Each row of a before or after table is a point. One or more steps were done to the points. Then noise was added and the rows were shuffled. The steps act on columns, c1 being the first. Name the steps. A step turns or swaps two columns, mirrors them in a line or flattens them onto one, adds a multiple of one to another, or multiplies or shifts one. Angles are multiples of 10 degrees, from the lower column toward the higher: turns from -170 to 170, lines from 10 to 170 but not 90. Use the fewest steps. Two steps may share a column if one is a turn and the other turns, adds or multiplies; they go together, in the order done. Otherwise the lowest column goes first.
In the rows, 128 means zero.

Before (10 x 2)
[[164 169]
 [130 201]
 [106 136]
 [159 127]
 [116  80]
 [158 163]
 [120 134]
 [134 138]
 [158 197]
 [ 74 204]]
After (10 x 2)
[[103  86]
 [132 125]
 [135 142]
 [153 174]
 [127 122]
 [159 179]
 [162 194]
 [146 163]
 [151 170]
 [134 144]]
Steps: flatten c1 and c2 onto the line at 60 degrees

Before (10 x 4)
[[158 105  62  91]
 [155 165 105 130]
 [130 126 105 108]
 [188 116  66 155]
 [153 167 141 161]
 [123 134 168 186]
 [126 167 144  91]
 [103 156 163  91]
 [173  72 194 103]
 [109 142 102 169]]
After (10 x 4)
[[155 166 107  69]
 [102 156 159  32]
 [133 124 105  49]
 [125 166 142  32]
 [124 136 169 125]
 [156 105  62  30]
 [171  73 194  42]
 [188 116  66  95]
 [152 167 140 100]
 [108 141 100 109]]
Steps: shift c4 by -60

Before (8 x 9)
[[126 164 196  98  84 130 125 136  64]
 [169  93 124 126 104 148 166 182 136]
 [106 161 146  64 123 163 145 135  70]
 [145  73 124 168 167  60 161 174 116]
 [142 111 144 101 133 123 107 118  44]
 [140 110  78 166 135 109 169 123 104]
 [177  88 141 172 159 104 185 174  80]
 [127 106  96 172 133 119 145 186  87]]
After (8 x 9)
[[176  84 142 170 159 104 163 145  79]
 [126 105  97 172 131 117 142 158  87]
 [171  93 125 124 104 149 183 183 138]
 [144  72 124 167 168  60 131 143 116]
 [139 110  79 167 134 106 164  97 102]
 [128 165 196  95  83 131 156 157  64]
 [107 161 145  63 122 162 151 178  70]
 [144 111 145 101 137 123 101 138  44]]
Steps: add -0.7 times c4 to c8; add -0.7 times c5 to c7

Before (10 x 12)
[[ 61 146 124 134 175 122 167  95 146 105  79 129]
 [144 147 116 125 148 112 140 114 109 119 146 121]
 [118 113  97 127 187 136  94 131 148 113  68  96]
 [ 84 119 106 141 185 121 102 104 205 103 123 122]
 [117  92 112 132 166 103 151 119 117 115 106 112]
 [148 102 170 129 161 164 147 103 126  95 123 164]
 [128 104 101 190 116 187  95  96 150 142 103 156]
 [140 126 119 153 127 113 106 184 108 116 149 120]
 [146 150 158 183 100 142 188 137 116 140 144 105]
 [125 107 202 134 137 130 105 155 121 173 122 118]]
After (10 x 12)
[[108 109 106 142 187 120 100 102 203 173 117 113]
 [ 98  88 201 135 139 131 106 153 120  95 116 104]
 [118  79 101 191 118 186  96  96 154 117  77 200]
 [130 100  98 128 188 137  95 130 150 147   7  48]
 [133 171 158 182 101 143 187 137 117 107 159  69]
 [164  74 168 128 161 164 145 102 126 140 118 219]
 [144 166 116 124 148 113 141 115 110 125 165 112]
 [ 93 164 123 134 176 121 166  95 146 186  31 132]
 [145 128 119 153 127 114 106 185 108 129 167 108]
 [128  56 111 133 167 106 153 120 118 145  85  88]]
Steps: mirror c1 and c10 in the line at 160 degrees; multiply c2 by 2; multiply c11 by 2; multiply c12 by 2.5

Before (13 x 18)
[[169 109  89 143 169 208 148 107 162 145 129  51 127 105 132  57  85 136]
 [116 136  86 149 134 199  78 163 107 165 113 160 127  91 196 149 147 143]
 [145 168 138 110 165 166  90 125  97 126  21 118 153 160 117  75 154  84]
 [176 111  65 162  91 144  86 132 139  95 139 153 112 142 133 109 174 153]
 [120 146  59 138  86 126 169 108 157 122 109 172 103 119 125 136  60 106]
 [190  97  97 172 186 155 143 157 143 197 106 175 127 144  90  94  94  87]
 [189 107  36 167 154 121 193 148 187 100  91 138 181 155 132 124 102  94]
 [129 107 129 111  92 162 108 151 130 160  51 145 140  89 188 106 133 127]
 [124 117 114 113 104 183 129 127 148 115 124 160 109 137 186  91  75 119]
 [153 134  75  84  98 155 142 177 180 140 106 177 108 136  81 126 155 157]
 [120 156  97 118  97 160 195 195 162 181  84 136  79 166 132 122 110  92]
 [138  79 136 112 118 181 158 181 102 162 106 171 103 123 116 118 120 140]
 [ 89 159 197 178 131 191 110 153 145 159 103 139 126 170 139 124  69  92]]
After (13 x 18)
[[168 107  90 120 170 207 148 103 165 145 115  51 145 142 130  58  84 137]
 [129 108 130  81  94 162 110 155 129 164 191 145 166 135 186 106 131 128]
 [177 111  67 114  89 145  86 133 137  96  97 152 109 136 136 111 174 153]
 [ 89 159 199  78 130 189 109 153 147 161 106 138  87 111 137 124  70  90]
 [120 155  99 101  95 161 194 194 160 179 162 134  72 153 132 122 111  92]
 [191  97  95  83 186 153 143 159 144 199 109 174 116 121  90  94  94  87]
 [144 169 139  55 166 167  94 125  98 126 213 116 112  92 114  75 153  83]
 [127 115 115 134 104 183 126 129 151 112 142 160 112 142 187  90  78 118]
 [120 145  58 106  85 126 168 107 159 117 133 172 124 153 124 133  59 106]
 [187 105  38  75 153 123 192 148 188  99 121 139 133  69 130 123  99  92]
 [138  79 136 120 116 181 156 182 101 163 154 171 122 150 114 117 119 142]
 [154 136  74 139  99 156 139 179 178 140 174 177 108 143  80 124 158 157]
 [116 136  86 102 133 200  78 163 107 164 123 161 158 146 199 148 144 143]]
Steps: turn c4 and c11 by -130 degrees; mirror c13 and c14 in the line at 150 degrees

Before (8 x 24)
[[162 123 105 126 176 145  92  83 154 126 119 110  37 111 155 104 177 174
  142 100 103  45 146 126]
 [115 121 161 126 145 178 153 137 173  72 108 123 134 123  96  95 104 114
  108 138  80 132 127  88]
 [170 125 138 167 155 140  85 151 163 116  85 126 123 150  94 101 107 151
   57 136 180 129  91 130]
 [122  46 173 249  99 159  96 107 119 125  72 125 134 116 221 103 136 111
  107  94 182 137 151  88]
 [141 107  94 140 105 173 101  91 152 113 116 134 132  89  86 174 150 111
  161 146 183 180 129 203]
 [107 111 183  91 139 132 122  94  83 137 114  30  89  85 111 141 104 137
  164  59 176 127 135 114]
 [150 126  93  89 120 140  85 129 162  28 119 133 105 176 104 171 106 122
  116 116 179 203 145 107]
 [113 105 151 144 169 148  94 109 134 127 114 148 123 130 117 130 109 110
  157 103  33 131 147 124]]
After (8 x 24)
[[112 140 151 142 169 147  94 105 136 152 113 149 126 135 113 132 108 110
  167 104  33 133 141 128]
 [161 132 108 130 176 147  94  82 152 131 117 107  37 114 160 103 175 173
  140 100 103  45 148 126]
 [108 147 174  88 136 133 125  95  84 135 113  36  86  86 111 145 104 136
  165  56 179 127 136 115]
 [148  51  93  85 122 138  86 122 162 193 120  65 105 174 104 168 108 117
  116 113 182 201 142 106]
 [142 130  95 140 108 176 100  94 148 152 113 121 133  90  85 176 149 107
  162 145 184 181 125 200]
 [115 175 172 252 101 158  99 105 118 191  73 125 132 115 224 106 135 113
  107  94 186 137 146  85]
 [114  89 161 124 148 178 162 136 176 168 105  85 134 122  96  98 104 115
  107 136  83 130 131  84]
 [175 125 138 170 157 143  88 154 161 141  83 122 126 151  92 100 104 151
   56 138 182 132  88 133]]
Steps: add 0.7 times c10 to c12; turn c2 and c10 by -130 degrees

Before (8 x 48)
[[144 126 134 122 155 141 131 144 159  72 134 127 127 122 121  94 150 119
   99 112 131 124 119  97 109 138 111 173  90 106 131  98 132  88 159 151
  129 114 128 127 109 118 130 102 117 162 108  99]
 [201 106 128 135 115 158 116 127  87  79 124  72 144 121 124 128 106 112
  193 120 140 162  98  84  92 147 157 144 110 116 123 201 128 139 155 147
  109 139 114 135 133 123 111 135 106 157 131 140]
 [108 122 102 137 115 115 170 143 113  68 133  84 145 119 126 123 145 117
  103 136 102 122  77 113 147 142 141 214  99 154 131  99 122 105 153 137
  131 130 191 119 139 110 123 161 149 134 130  76]
 [100 106 141 113 131 161  69 146 163 148 171 130 138 138  89  94 150 126
  126 125 138 151 116 137 119 135 152 135 127 122 116  97 124 135 121 147
   91 116 137 126 132 107 127 167 122 142 133 249]
 [ 96 129  22 135 116 115 122 131 166 101 145 130 146 153 101 114 100 109
  100 135 136 137 127 142 129 116  77 119  91 155 128 102  14 138 136 152
  139 125 117 129 137 117 147 175 112 147 125  85]
 [134 121 138 153 114 125 160 106 124 184 146 129 136 125 131 110  90 119
  110 140 140 125 107 135 120 145 135 101 218 111 124 142 137 109 136 155
  133 131 136 126 127 115  95 171 113 145 116 113]
 [ 92 106 140 113 144 163 158 150 154 130 147 104 139 139  78 108 141 150
  129 138 119 121 130 150 128 143 133  95 145 157  96 133 144 127 108 106
  133 140 177 131 140 119 147 111 131 157 117  87]
 [107 138  97 142 124 126 134  97 146 104 121 109 144 128 127 238 140 122
  147 136  88 145 127 149 116  82 156 111 107 110 122 100 117  82  87 151
  140 138 142 129 129 128 147  78 145 134 145  98]]
After (8 x 48)
[[ 95 128  21 135 117 115 120 131 166 101 145 130 146 153 101 114 101 109
  101 136 131 138 127 141 129 116  77 120  90 155 128 103 128 138 153 153
  139 125 117 129 138 118 147 175 112 148 125  85]
 [100 106 139 113 130 161  68 145 163 148 170 132 138 137  88  95 149 126
  127 126 131 151 116 137 119 135 151 135 126 123 115  98 129 135 164 147
   91 115 137 127 132 108 128 167 122 142 133 249]
 [144 126 132 121 155 141 131 143 158  72 134 127 127 122 121  94 151 118
   99 112 129 124 119  96 109 139 111 172  90 106 131  96 128  87 166 153
  130 115 128 128 109 119 130 103 117 161 108  98]
 [ 92 106 139 114 143 162 158 150 154 129 147 104 138 140  77 107 142 150
  128 138 124 121 131 151 127 143 132  96 146 157  96 133 128 127 126 106
  133 139 177 130 140 120 147 111 131 157 116  87]
 [134 121 140 153 114 126 160 106 124 184 147 129 136 125 132 109  91 119
  110 141 133 126 108 135 120 146 136 102 218 111 124 143 129 109 154 155
  133 132 136 125 128 116  95 171 112 145 117 113]
 [108 137  97 142 125 125 135  97 146 104 121 109 144 128 127 238 140 122
  148 136 111 145 128 148 115  82 156 111 106 110 122 101 128  81  79 149
  140 137 143 129 128 127 148  78 145 134 146  97]
 [201 107 128 136 115 158 117 128  86  78 124  72 143 121 123 128 106 112
  193 119 133 163  98  84  91 147 157 143 110 116 124 201 128 139 151 147
  109 137 116 137 133 124 111 135 107 159 130 140]
 [109 121 102 138 115 116 170 142 113  68 132  84 144 119 125 123 145 116
  104 137 117 122  78 114 146 141 141 213 100 154 132 101 127 105 157 137
  131 131 191 120 139 110 123 161 150 134 130  76]]
Steps: add 1 times c11 to c35; multiply c21 by 0.4; multiply c33 by 0
